Every row gives one point. Any point is a mix of the corners, with weights that add up to 1. It lies inside the corners' shape when no weight is negative. Is each point inside? If not, which corners have a negative weight?

Corners:
(1): [-38  -7]
(2): [-19 -30]
(3): [42 60]
Points:
[-54 -36] -> outside (3)
[31 49] -> inside
[33 26] -> outside (1)
[-17 -19] -> inside
[23 37] -> inside
[33 24] -> outside (1)
[4 5] -> inside
[-18   8] -> inside

Corners:
(1): [ -9  29  16  48  32   7   4 -42 -11]
(2): [-16   1  22  31 -15  40   7  -8 -14]
(3): [  9 -36 -15  22   6  25  14  15 -16]
(4): [  6  -6 -15  -6  -2  11  48 -13 -13]
(5): [-28 -33 -35 -10  -4   8  -4  24  11]
(6): [ 31  29  16   1   1 -11 -38  10  37]
(7): [ -1  -5  -6  15 -55 -31 -21  37  14]
(8): [ 11  20  53  -6 -13 -37 -60  -9  17]
(9): [-34  31  16  24  43  35  20  13 -22]
(10): [ -3   8 -38   6  19  30  11   1 -37]
Points:
[  5  -9 -13   9   3  -4  -5   1   1] -> outside (2, 9)
[-14 -26 -11  -7 -26  -3  -9  29   0] -> outside (1, 6)
[ 3 21 17 22  4  7 -2 -6 -3] -> outside (5)
[ 13  27  16  18  11 -18 -42   5   3] -> outside (2, 4, 5)
[ -8  24  25  48  24  24  -6 -13 -32] -> outside (4, 5, 6)
[-14   1 -19  16   8  23  19   9 -15] -> outside (8)
[ -8   2 -17  14   7  18   8   8 -11] -> outside (8)
[ 10 -10  -4  14   3  12  -1  10  -1] -> inside
